Each row is a point. Each copy is the shape, with its points in the same order, turned, moved and blurred by noise. Is it also mirrored, or only turned?

Shape:
[[-64  26]
 [-13 -32]
 [  5 -16]
 [ 20 -18]
 [ 23 -21]
 [-10  31]]
Copy 1, 6 rows:
[[ 63 -49]
 [-13 -37]
 [ -8 -16]
 [-25  -3]
 [-31   0]
 [ 33  -2]]
Copy 1 is: mirrored
Copy 2, 6 rows:
[[-84  11]
 [-23 -41]
 [-12 -28]
 [  5 -23]
 [ 11 -28]
 [-26  20]]
Copy 2 is: only turned
Copy 3:
[[ 50 -49]
 [-23 -30]
 [-19  -6]
 [-25   7]
 [-30   6]
 [ 31   2]]
Copy 3 is: mirrored

Shape:
[[-31 -43 -15]
 [  6 -10  29]
 [ -8  36  27]
 [-22   6 -41]
 [-36 -14 -18]
 [ 50  43  35]
 [-16  -1  -2]]
Copy 1 (7 x 3):
[[ 20 -68  -5]
 [-28 -23   1]
 [ -6  20   4]
 [ 41 -26 -38]
 [ 31 -41  -6]
 [-54  33 -26]
 [  9 -24 -10]]
Copy 1 is: mirrored
Copy 2, 7 rows:
[[-10 -37   0]
 [ 36   1 -24]
 [  4  50 -40]
 [-48   9   9]
 [-34 -17 -17]
 [ 41  79 -15]
 [-13  12 -19]]
Copy 2 is: mirrored

Shape, 12 rows:
[[ 41  -1 -27  -8  17 -21]
 [ -8  23 -24  -1  -3 -18]
 [  1  11 -54  14  -4   1]
 [ 28  -3 -44   0 -19  -7]
 [-27 -36  -4  18  79 -23]
 [-13 -65  15  46  56   5]
 [-24 -16  33  11  20 -23]
 [ 46  14 -38  31   3 -20]
 [-36 -33  13 -24  -1 -25]
 [-18 -45  -1  19  66  42]
 [ 32   5   4  14  18  -3]
 [-15  -2 -41 -13 -56 -18]]
Copy 1:
[[ 39  38  41  -9  20 -26]
 [ 33  34 -16 -10  -2  -3]
 [ 23  56 -10  27  -3   0]
 [ 26  47  26  12  -9 -11]
 [ -2  -8 -20  24  78 -51]
 [-20 -31  10  60  59 -51]
 [  6 -34  -8   0  25 -26]
 [ 60  42  33  26   3 -27]
 [-26 -15 -14 -18   7 -30]
 [-29 -11   4  53  81  -4]
 [ 36   5  29  14  22  -6]
 [  1  46  -7  -1 -49 -11]]
Copy 1 is: mirrored
Copy 2:
[[ 13 -29 -28 -10 -16  -4]
 [-39  -2 -21 -14  -7   0]
 [-42 -23 -36   4 -27  23]
 [-15 -21 -20  -6 -46  12]
 [-11 -66  -2   5  66  14]
 [ -1 -63  30  43  49  37]
 [-19 -11  32   1  43   3]
 [ -3 -23 -36  28 -32 -15]
 [-31 -26  38 -38  17  12]
 [  0 -50   3  22  48  75]
 [ 13  -6 -12  12  -1   4]
 [-61  -7   6 -34 -50  10]]
Copy 2 is: only turned

Shape:
[[-12  44   8 -20 -29 -13   6  24 -30]
 [-16  -6  -4 -20   5  20  -8   0 -17]
 [  1  -7 -13  -3 -23  16 -12  17 -22]
 [ -9   3 -13 -21  -3  20 -11  23  21]
 [-12  10  12 -11   6  16  -1  21 -12]
 [-12   2 -14 -15  -9   2   6 -92  13]
 [  7   2 -15  15  14   2 -15 -27  -6]
 [-11  -7   9 -15  -4  20 -15  18 -29]
 [ -3   1 -16 -17  -1 -20 -12  -6 -21]
 [  3  -7  -8 -17  -1   9  30   5 -28]
 [ -7  -5  -7  32  -1  24  -7  23 -12]
 [-18  -8  22  -3 -20 -54 -10  17 -25]
 [ 78   5  24  53  -9  20   4  16 -29]]
Copy 1:
[[ 17  25  12  19 -29  18  31  25 -38]
 [ 13  -8   4  13   1  36  -8  -4  -4]
 [ 31  -3  -2   7 -36  28  -5  -1   2]
 [ 18   6  16  -7   0  26  -7  20  18]
 [  9  -7   6  11  -3  21 -10  22 -16]
 [-10  40   5   2  16  10  24 -74  25]
 [ 24  19 -14  22  -1  -4 -10 -29  15]
 [ 21 -12   6  15 -20  29 -10   1 -18]
 [ 40   3  -5  18  -3  14  19  -9  -8]
 [  1 -17 -19  -4  -7  30  17   0 -13]
 [  9 -10 -15  31 -35  13 -26  17  16]
 [ 39 -23  28  31 -24 -20  38   3 -23]
 [ 14  -2 -52 -14 -70 -43 -37   3 -25]]
Copy 1 is: mirrored
Copy 2:
[[-11  53  16  -3  -2 -17  -8 -15 -38]
 [-14  -1  -2 -25   9  10  -5 -12  -8]
 [ -6   0 -12  -9 -19   5  -4 -13 -18]
 [  3  21  -5 -16   1  26   5  14   4]
 [-13  10  10  -9  12  10  -4   7 -22]
 [ -3  -4  39  -9  12   5  -3 -71  60]
 [ 12 -15  -3   9  16  -1 -20 -25  14]
 [-14  -5   5 -26  -4   5  -6  -3 -28]
 [ 11   8  -3 -22   7 -19 -12 -27   1]
 [-10  -4   0  -6   5 -10  30 -22 -22]
 [-18 -14 -23  16  -8  10 -11  15 -12]
 [  3  13  22 -23 -15 -59 -20   7 -15]
 [ 33 -38   1  66 -18   7  -3  -9 -57]]
Copy 2 is: only turned
Copy 3:
[[ -3  51  21  -4 -33  27   8   8 -38]
 [ -3  -6 -21   2  -4  27   1   0 -22]
 [ -3  12 -27  20 -24  24  -1  21  -7]
 [  6  18 -17  -7  19  34 -14   7   8]
 [ -8   0   5   0  -2  30   8  10 -16]
 [ 54 -12 -24   0  -4 -27  -8 -64 -20]
 [ 13   3  -6  35   8 -11 -16 -12 -16]
 [-10  -9 -12   6 -15  36  -8  13 -24]
 [ -4  17 -11   3  -6  -9 -18   7 -29]
 [  4   0 -17   2  -3   9  31  18 -26]
 [-16   6  -8  34  -2  26   6   4   8]
 [-28  16  18 -11 -45 -20 -12  15 -12]
 [ 37  -8  42  84  -4  25   9  54  -8]]
Copy 3 is: only turned
Copy 4 (13 x 9):
[[ -4  19  -9  -8 -62  10   5  30   6]
 [ -8  10   6 -17  -9  13   4  -1 -28]
 [ 23  11 -14 -11 -14  19  -9   6 -19]
 [-12 -14 -13 -23   2  19 -13  -3   6]
 [  0  -6  14 -15 -15  16   9  15  -5]
 [-41  77  -1  -4  14 -38 -15 -38 -18]
 [  3  28  10  19   1   0  -8 -37  -6]
 [ 15  -2   7 -21 -20  19   3   6 -30]
 [ -2  12 -15  -7 -33  -3   1 -24 -14]
 [ 14  15 -12 -16 -11  -6  31   7 -17]
 [ 25  -4   4  22   5  17  -5   9 -11]
 [ 14 -11   2  -2 -63 -33 -12  -1 -16]
 [ 95  34  24  11   4   9   8   2  30]]
Copy 4 is: mirrored

Shape, 17 rows:
[[-23  -7  29 -47  50 -48 -50 -50 -27  30  -2]
 [ 11  -9 -11 -28 -10 -49 -30 -31 -24   7 -25]
 [ 44  -3 -35  36  43   7  -7   6  30 -38   4]
 [-24  67   7  28  21 -18  40  16  31 -15 -33]
 [ 24 -10   9 -17  14 -24 -10   9 -16  40  33]
 [ 35  -9 -35  17  27  20  15 -39  51 -16   1]
 [ 26  11  22   3  20  -6 -14 -42 -56  20  -9]
 [ 35  33  10  19   0  16 -13  -9  52 -35 -16]
 [ 42   3 -18  45  12   3  13  -1  67 -30 -25]
 [-58  31   5  40  15  30  -5   5 -27 -17  -3]
 [ 14 -36   9 -24  29   7 -20 -23  -1  50 -42]
 [-46  41   5  58  -9 -19   4 -17  39   3  -1]
 [-37  47 -17  30  13  14 -17  37  25 -19 -24]
 [-46  63 -22   5 -24  28  23  12   2 -24  10]
 [ -7 -10   5 -36  39 -40   4 -34 -33  17 -12]
 [-66  20  32  49 -10  22  33  35  31 -65  -8]
 [ -2 -28  -8   1  18 -43 -12 -21 -34  26 -21]]
Copy 1:
[[-49  30 -34 -66  -5 -60 -58 -46 -36   6   2]
 [  2   3 -30 -31 -37 -34 -57 -23  -6   9 -24]
 [ 55  15 -29  12  57  26 -20  -7  20  -4   9]
 [ 19  28   2 -46  20 -18  63 -11  41 -35 -18]
 [ 19  -4  15 -25   7 -38 -25 -13 -43  24  25]
 [ 46  -3 -41 -17  37  21 -23 -42  41  13  26]
 [  1  28 -28 -27   3 -13  -9 -62 -42  24 -39]
 [ 59  30  -6 -36  10  38  -8 -31  21 -25   4]
 [ 65  11 -11 -18  40  23  -6 -30  57 -29  -1]
 [-30  29 -20   9  -6  16  54 -10  -1 -22  -8]
 [-19 -21   7 -41  27 -12 -53 -55   4  24 -28]
 [  4  41   4  -6 -23 -32  42 -39  51 -24  20]
 [ -9  37  21 -14   5  26  27  22  38 -28  -6]
 [  0  16 -11 -29 -31  23  73  16  29   3  12]
 [-15  -4 -46 -48   4 -52 -15 -29 -24   1 -19]
 [  7   5   0   0   2  27  69  -3  20 -91   7]
 [ -7   1 -21  -7  -4 -50 -38 -33  -5  18 -30]]
Copy 1 is: only turned
Copy 2 (17 x 11):
[[ 29  21  17   9  69 -46 -35 -11 -29  68   1]
 [ 36 -18   3  11  16 -38 -57  -4 -11  20  -2]
 [ 14 -10 -36  55  22  29  18  45 -19 -46   0]
 [-27  23  11  29 -14   7  38 -37 -21 -27 -68]
 [ 43 -14   3   5  26 -15  18 -23 -13  19  35]
 [ 23  33 -48  42 -14  21  13  48  -9 -14  -3]
 [ 43   3  11   0  25  -4 -25 -13 -77   4   8]
 [ 22  46  -6  41   3  39  -8   1   3 -43 -19]
 [ 34  14 -22  67 -18  29  18  23   3 -51 -27]
 [-55  -2  51   9   5  17   5  13 -56 -11  -1]
 [ 64   3  21  10  11   0 -10  33 -21  55 -13]
 [-44  22  23  70 -26   0  11 -25 -17   2  -5]
 [-48  -5  24  37   3  39  13  -7   2 -24 -41]
 [-65   7  17 -16 -32  33   2 -21  -8 -21  -5]
 [ 30   5   1 -17  29 -50 -18   1 -40  26 -12]
 [-58  34  66  29 -19  -2  39  13   0 -65 -20]
 [ 37 -23  11  19  14 -43 -23  10 -40  24  -2]]
Copy 2 is: mirrored
Copy 3:
[[-11  34   6 -29  54 -53 -23 -39 -51 -13  35]
 [ 27  17  -9  13  40 -47 -21   1 -29 -14 -17]
 [-11 -28 -28  39  -4  23 -24   5  49   3  38]
 [-61  28 -47  19 -33 -13  16  70  -1  -7  27]
 [ 15  35  18 -24  43  -9 -15  13  15  24  19]
 [-20 -22 -47  18  -9   0   4 -19  55  19  10]
 [ 35  54  -8  -3   3  -5 -12 -18 -32   4  22]
 [-18   2 -12  17 -56 -23 -14  17  44 -19   6]
 [-26 -29 -38  46 -36  -8 -15  27  55  21   8]
 [-45  30  13  17 -20  39  31  15 -39 -17  14]
 [ -4   1 -11 -30  17 -12 -42 -20 -28  46  -6]
 [-66  41   5  48 -18 -25  37  28   8  10   7]
 [-74   7   0  22 -22  21 -13  46  -5 -20   2]
 [-50  35 -13   5 -15  27  48  47   8 -40 -26]
 [ 10  17 -30 -21  50 -32  -2  -2 -39  -1  27]
 [-64 -24  17  19 -61  11  65  70  -8 -18  18]
 [ 17   9 -10  13  46 -21 -12   3 -40  26   9]]
Copy 3 is: mirrored
Copy 4 (17 x 11):
[[-44   5  22 -26  41   2 -22 -28  30  73  48]
 [ -7 -14   9   4  17 -30 -36 -36  24  29   5]
 [ 44 -18 -15  22  29  79   7 -14  22 -21  -3]
 [  0  59   2  44  23  32  59   3  -7   5 -40]
 [ 30 -22  38   0  12   1  16   3  14  30  42]
 [ 10 -28 -37   5  14  66  37 -36  16 -24   2]
 [ -7  -1  43  -7   4  23 -18 -37 -32  29  27]
 [ 24  15   7   6 -13  60  31 -39  43 -21 -35]
 [ 17 -22 -18  40   3  68  43 -26  31 -22 -45]
 [-22  59   3  25 -24  45  -7  37 -11   2  11]
 [-19 -44   4 -25  -7  25   5 -15   7  64   4]
 [-31  48  -3  71 -18  31  49  -8  27   4   2]
 [ 11  55 -18  45  -8  50  13  29  23  20 -30]
 [ 17  80 -27  20 -30   6  26  20   0 -23   3]
 [-24  -6   9 -18  47 -10  -7 -13  -6  36  26]
 [-37  61  15  35 -20  48  42  63  32 -51 -39]
 [-23 -29  12  21  26  -1 -24  -3   0  39  19]]
Copy 4 is: only turned

Shape, 17 rows:
[[ 50  -2  -8  -7 -65  34   5  -7  71 -15 -16   1]
 [-19  -3  -7 -12  26 -30   8 -25 -14  16 -17 -33]
 [ 24  34  16 -19  16 -23 -26   3 -32  24  34  18]
 [  8  34 -26 -33 -20 -63  26  22  52  -8  19 -32]
 [ -3 -11  54  11  -4 -27  49  22  39  19 -25 -21]
 [-33  30  28 -33  -8   1  33  29   1   6  36  19]
 [  9  68  -2  19  36  28   8 -36   2  13  15 -21]
 [-56 -12   2 -37 -42  -9  -2 -26  54  47 -45 -41]
 [  5 -29  35 -19  56 -23 -45 -22 -36  13 -15  -8]
 [-33 -25   7  17 -28 -12  12 -40  11   9  46  11]
 [ 21  10 -21 -22   0 -50   4 -36 -24  71   5  -3]
 [-45 -37   5  14  45 -16   7  -6  -6  35  51 -19]
 [-47  12   9 -18  14 -10  28 -12  29  67  19  33]
 [ 29 -22  -5 -28 -12  24 -24  12 -12 -30 -73  -9]
 [-33  52  22 -15   8 -18 -21  -9 -10 -14  28 -31]
 [ -7  51   0 -55  20   5  26 -69  28  -4  19  -8]
 [  0  44 -26 -11  19 -58  28   6  41 -45 -30  31]]
Copy 1 (17 x 12):
[[-16  14  40   4 -72  24  23 -63  18 -22  -7  45]
 [-27 -10 -30 -23  -9   1  -3  24   6  42 -24 -15]
 [  6  22 -30  -9  21  -5 -40 -24 -15  25  35  -3]
 [ 23 -31  -9 -48 -28  38 -31  -9  42 -37 -15  -6]
 [-23  24  57 -38  10  34 -13   2  26  15 -54 -11]
 [-27  -7  15 -43  37  33  -4 -26 -29 -19  17 -23]
 [-26  20 -58  27  10  31  -4 -50  -7  17 -31 -12]
 [-58  -4  24 -64 -88  43  -4   5  -5  36 -25 -23]
 [-33  23 -12 -13  10 -43 -17  24  21  77  23 -13]
 [ -2 -25  38  24 -23  18  -4  -3 -39  15   3 -40]
 [ 29  -4 -29 -35 -23   6 -33  -1 -35  66 -10  11]
 [ -9 -18  10   9  21  38   4  31  -1  63  14 -54]
 [-36 -32  26 -32  14  58 -30 -30 -37  54  -6 -22]
 [-63  27   0 -19 -39 -30  24  11  28  11  10  61]
 [-33  14 -39 -13   0   8 -28  -9  -3 -11  10 -55]
 [-31 -37 -34 -26 -13  -8  -1 -76  -8  15 -25 -40]
 [-34 -57  -9 -19   3   3 -53 -18  36 -33 -29  34]]
Copy 1 is: mirrored
Copy 2:
[[ 27 -12  13 -39 -28  82  -6   3  26   9 -33  27]
 [-10 -10  -2  -6  -6 -50 -15 -22  -6  18  17 -23]
 [  3  13  13  40   4 -42  48  39  -1   6  30  16]
 [-15   8 -47 -44   4  10  -3  35  67  16  34   0]
 [-17   7 -26 -30  16 -27 -11 -21  24  42 -44  50]
 [-61  19  -2  30  19  12   6  12  -1  39  11  33]
 [ 38  36  19  10  22   7  22 -18 -23  42  35 -25]
 [-18  -6 -15 -11 -69  -5 -64 -44  52  41   3  12]
 [  2  -7  41  14   1 -89 -16  -7 -13 -20   4   5]
 [ 10 -21  -7  27  21  11 -34 -19  -8  18  50  68]
 [ 13 -39 -10   4 -34 -54  38 -20  18  20  50   9]
 [-16 -30   4  41  59 -42 -26 -32  16  33  34  16]
 [-40  22  -7  45  -2  -6  19 -57  35  39  30  37]
 [ -4 -30  24 -30 -45   0 -16  16 -25 -18 -54 -14]
 [-13  45   9  15   3 -31 -26  31  -7  28  40   1]
 [-26  42  33 -28 -17  14  15 -27  -2  23  65   1]
 [-24  44 -54 -27  17  14   8  -3   9 -52   8  -5]]
Copy 2 is: mirrored
Copy 3:
[[ 47  -7   6  -2  58  20 -50 -38  60  -6 -31  29]
 [ 11 -25  -9 -13  15 -14  30   2 -30  -3  15 -36]
 [ 50  33  21   9 -43  -1  11 -12 -27 -23  26 -13]
 [ 55   0  -9  -3  27 -32  33  54  47 -15  -2  15]
 [-13 -11  60 -20  37  -9  25  14  23  40  -5   1]
 [  8  53   6  -8 -12  28  21  28  25  17  27  -1]
 [ 38  38   6  35  33  18  40 -32  -1 -22  14 -66]
 [ 18 -49 -16 -50  30 -18 -23   5  50  53  11 -53]
 [ 16 -26  27 -13 -12  -1 -11 -11 -79  -6  52 -29]
 [-39   7 -14 -16  -5 -18  -5 -21  38 -22  30 -11]
 [ 50 -22 -16 -25 -41 -46  42 -37 -13  -1  -1 -24]
 [-36 -19   4  22 -25 -14  31  -5  -5   4  65 -20]
 [  8  28  -6 -14 -15 -29  30 -21  33  56  50 -22]
 [ 38 -27  -6  -9  39  37 -52   0 -47  12 -27   1]
 [ 24  24   7  -6   4   4   3  40   6 -34  31 -62]
 [ 54  28 -27 -36  44   9  42 -20  23 -23  52 -30]
 [ 44  52 -11  -5  67 -47  13  37 -17   1  -3  25]]
Copy 3 is: only turned

Shape:
[[-56  58   1  -8  20  22 -21  15  31  49 -13  -4]
 [-20  -9 -56 -52 -54   8 -22  29  33  63  56  -6]
 [-10   7   1  12 -12  28 -10  10  34 -16  17 -41]
 [  0 -32   0   0   6 -31  21 -20  33  -5  17  -5]
 [ 17 -32  -9 -15 -17  -4   4  39  31  18 -26 -73]
 [ 33  -2  24 -30 -14   9  18  24 -93 -26 -17 -50]
 [ 18   9   1  -1 -30  69  46   1 -14 -16  18 -51]
 [ 24  13  23  -7 -30   3  26 -39  47  39 -10 -33]
 [ 17 -21 -28 -11  -8 -24  35  33  -2  41  61   3]
 [ -4 -68  23 -21  22  33 -28   8 -15  17  48  -9]
 [ 40  16  -5 -44   4 -13  37  12  25  19   2  12]
 [-10  -1  -8 -43  -7  42  25 -38  25 -37  -9 -12]
 [ 31   2  55 -55 -26   4  65  62 -44 -11  -3  27]
 [ 35 -46  24 -28  19   7 -26  30  23 -13  43  -9]
 [-26   0  -9 -19  -9 -24 -26   3   1  33  65 -45]
 [ 15 -22  -3 -30 -39  15 -38  -5   7  55 -28  22]
 [  5 -29  25 -11   3   3 -49 -11   5 -12   3  24]
 [ 56  42   2 -21 -23  38  20  -7  42  -6 -25   6]]
Copy 1:
[[-81  14  24 -17  27  -9 -39 -11  47  48  23 -36]
 [-63 -13 -44 -21 -82  23 -38 -26  28  46  54  -3]
 [ -3 -19  16  31 -25 -23 -32 -17  40  22   5 -30]
 [ -5 -24 -27   2 -15 -39  15  -3   9  28 -21  14]
 [ -9 -27   8  20 -62   4   8  35  23  55  -8 -55]
 [  9   5  28  27 -23  33  34  34 -36 -53   8 -52]
 [ 19  11  19  27 -41  14  24 -40  39 -21   2 -52]
 [ 12  21   7 -50 -40 -26   6 -14  23  43 -29 -41]
 [-18   7 -46  -2 -39  10  34  11  28  29  46  27]
 [  9 -84 -20  -3   3  20   9 -18  -5  18  45 -19]
 [-18   6  -7 -40 -33   8  11  25  45   8 -20  12]
 [-24 -33   2  -1 -23 -10  -7 -39  30 -27 -54 -28]
 [-12   1  67 -21 -33  49  54  26  -5 -40  13  37]
 [ 32 -67  -9  -1 -17   6 -18  21  20   9  19   7]
 [-30 -13 -36  -2 -39 -40 -21  -3   1  17  64 -31]
 [-25 -15  -9 -46 -22  52 -31 -15 -19  56 -12 -21]
 [  4 -48  -1  -7  17   7 -40  -8 -20  20  -9   9]
 [ 11  29  28 -27 -29  23 -29  -9  53   3 -49 -12]]
Copy 1 is: only turned
Copy 2, 18 rows:
[[-32  79  -9  16  61   1 -17  13  18  23   3 -37]
 [-42  27 -64 -44  17  20  -2  36  69  36  35  41]
 [  2  17 -21   2  10  -5  11  11  42 -42  33 -35]
 [ 19  -8 -21 -13  27 -34   4 -17   3 -20   6  23]
 [ 28 -13 -45 -29  19 -17  32  44  42  -4  -4 -48]
 [-29 -44 -18 -26 -62  11  15   9 -33  -9 -12 -80]
 [ -1  -2 -37  26 -35  26  51  21  -5 -27  39 -35]
 [ 38  36 -29  33 -13 -36  28  15  29   8 -18   1]
 [ -8  -1 -51 -45  -3 -11  -7  33 -19   3  44  44]
 [ 14 -41 -35 -13  14  44 -55 -13  16 -10  29  -5]
 [  9  48 -49 -28  -6  -6  18  20 -25 -15 -29  19]
 [-11  16 -50  23   5  20  48 -36  12 -41 -18 -12]
 [-41 -17 -31  -5 -51   7 -15  66 -66 -41 -45  -9]
 [ 27 -17 -50 -34  -4  15 -42   7  16 -52  11  -8]
 [-26   2 -49 -26  15 -33 -34 -12  37  19  51  -9]
 [  0  17   8 -17  -8  37  -7  19  51  27 -34  12]
 [  4  -4   8 -15   1  18 -38 -32  32 -41 -18  -1]
 [  9  70 -23   3 -36  16  44  17  14 -39 -26 -16]]
Copy 2 is: mirrored
Copy 3 (18 x 12):
[[-41  25  54   5 -60  31  -4  29 -10  -1 -31  -9]
 [-20  19  -4 -39  22  49 -63  75  -5  -4  -2  46]
 [ -8 -22   6  12 -19  14 -10  33  17 -34   4 -32]
 [-30 -22   7   1  29 -12 -10 -19   4 -35  15  13]
 [-10  -8  28  45  48  24 -31  47  -1 -42 -18 -26]
 [ 68   8 -20  27  37  17  22  10 -75 -10   4 -69]
 [ 20 -18 -23  25   3  52  42  46 -15 -42  27 -29]
 [ -1 -21  18  54   2  69  -9 -14  15 -33   2  14]
 [-12  31   2   4  51  -1  -7  31  -9  22  51  29]
 [ -5 -62  28 -29  19   9 -21  32 -47  14  45 -22]
 [ 10  17  22   7  37  28  26  -9  15   5  -9  20]
 [ -7 -38  -7 -22   2  50  33  -9 -13 -57 -28 -19]
 [ 93   7  32  11  35   2  59  15 -46  -2   2  25]
 [ 22 -48  32 -21  42 -14 -15  14  14   2  25 -25]
 [-15  25  11 -22   2  17 -64  22 -17 -17  42 -10]
 [ -3 -42   8  23   7  38 -36  15 -36  37 -37  30]
 [  6 -59  16 -12  -4 -16 -22 -14 -20  14 -12 -13]
 [ 28 -24  -7  29  -3  51  39   3  40  -2 -36  -1]]
Copy 3 is: mirrored

Shape:
[[ 35 -20 -18  -7 -17 -40  -9   6  65  -9  23  28]
 [ -5  11 -27  -4 -19  10  -2 -62  52 -26  52  10]
 [ 24  41 -37  30  45  -6 -19   7  -4  -1  -4  -1]
 [-34 -18  29 -35 -37   2 -39  25  -6  24   4 -36]
 [ 21 -16  26 -15 -35 -35 -46  32 -27  36 -10  42]
 [-12 -40 -14 -40   9  53  -7   5  49 -17  18  24]
 [-40   5  24  -9  51 -34   8 -29  25  11   9  16]
 [ 14 -38  26 -32  41   2 -21 -28 -21 -44   7 -23]
 [ 28 -17  11 -56  11  38 -36 -10  10  13 -30  -7]
 [-12  41  16 -26  -3  23  19   0  -4  -9  -7 -24]
 [  5 -28 -24   2   9 -33  -6  10  11  48   5 -16]
 [ 21  15  32  27   8  37  35 -48  20  -9   1 -26]
 [  9 -54 -35  14 -38 -27 -34   8  12  20 -28  12]
 [-28  -8 -40 -55  19  41  40 -35 -24 -15  29 -42]
 [ 24 -23  25  -5  45  46  -9  29  36  22   6  39]
 [  4  35 -52 -12  -2  34  38   6 -30 -38 -29 -32]]
Copy 1, 16 rows:
[[ 36 -26  -9  -3  -7 -46 -31   4  62  18 -33  11]
 [ 30 -13   2  14   7  39 -24  -9  60 -32 -47 -19]
 [-18  22 -24  -1 -25 -31 -37  28 -13 -45   6 -23]
 [-19 -57  23 -31  -6  19 -33   0 -29  56  11  17]
 [ -4 -40  -7 -59 -40 -44 -36 -28  -5  24  10  54]
 [-21 -23 -39  -7  32  37 -57  23  60  26 -12  18]
 [  6  44  31 -53   1  -1 -16  16  41  10   6 -11]
 [-22 -31  -2 -40  68  -1  11  39  12 -22  17  17]
 [-47 -56 -20 -66  18   3 -56  42  12   5 -11  -1]
 [-30 -13  -9 -20 -24  33  10  39 -11   9 -16  -7]
 [  6  -4 -13 -24   0 -38 -31 -17   9  38   3 -33]
 [-60   5   1  -9   4  14  12  13  21 -22 -63 -22]
 [ 23 -18 -31 -32  10 -47 -64 -32 -15  25 -27  18]
 [ -9 -10 -45 -16  40  72  11  19  12   3  11 -44]
 [-73  -4 -19 -17  -7 -34 -50  25  61  23  14  27]
 [-13   8 -82  -3 -10  27  13  45 -44 -10 -16 -19]]
Copy 1 is: mirrored
Copy 2:
[[ 21   6  -9  10  -4 -28  27  48  63 -57  64 -11]
 [ 17  38  23  24  42 -12  58 -22  43 -31  61  21]
 [  9 -15 -27 -14   2  53   9   1  -1 -33  26   7]
 [-19   0  22  -1  35 -40 -55  24  37  38  19 -21]
 [-24   0 -70   4   5 -48 -34  56  39   9  25 -23]
 [-53 -11  43  -2  26 -14  42  37  40   1  74  12]
 [-17   2   1 -72  27 -40   2 -19   5 -42  52  -1]
 [-26 -21  15 -31  41 -23  33  18  44  -3 -33  24]
 [-49   0   7 -23 -12   2   4  21  78  26  19  19]
 [ -9  40  26 -18   5   5 -14  15  -8  14  23  26]
 [ 12 -20 -11 -25   4 -10   2  21  37  -6  36 -56]
 [ 33   4  21 -22 -21 -11  45 -19   9  20  22  49]
 [-22 -24 -19  38 -21 -35   6  24  45 -16  26 -64]
 [-27  34  60 -34  48  21  59  11   0  27  15 -16]
 [-30 -50  -3 -31  -6 -12  21  50  34  11  84  40]
 [-16  40  33   5 -23  53  28  21 -35   2  -9  -1]]
Copy 2 is: mirrored
Copy 3 (16 x 12):
[[ -2  37 -16  41  -5 -79   3   6  11  14  39  18]
 [-10  39   4 -16 -13 -15  -4 -21  31  14  86  20]
 [ 21  14  -2  51  25  14 -30   4 -26  28  17 -44]
 [ 10  18 -24  -4 -31  -8  60   8  40 -39 -21 -43]
 [  4  -2 -22  32   0 -60  55 -34 -17 -16 -43 -25]
 [ 32  39 -34 -26  32 -19  20  27  27 -15  27  41]
 [  0  13 -51  -3  36 -30 -18 -31  54  12  36 -63]
 [-11  -6   2 -25  45 -22   3  28  -1 -51  42 -48]
 [ 60  -3  21 -19  30 -29  35  27  18 -17  -2 -16]
 [ -7 -10   7   0   9  32  18   6  45  12   4 -31]
 [ 29 -10 -49  23 -29 -39   3  10   0   4  18 -43]
 [ 13 -36  11  28  24  30   4 -18  46 -14  70  -8]
 [ 29   9 -25  35 -41 -55  -8  -6 -13 -35 -10   8]
 [ -8 -25 -25 -72  -9  35   1  43  17  11  49 -16]
 [ 54   8 -48  27  69 -18  38  11  13  -5  13   2]
 [-18 -30  17  -6 -10  52 -30  37   5  21  -3   0]]
Copy 3 is: mirrored
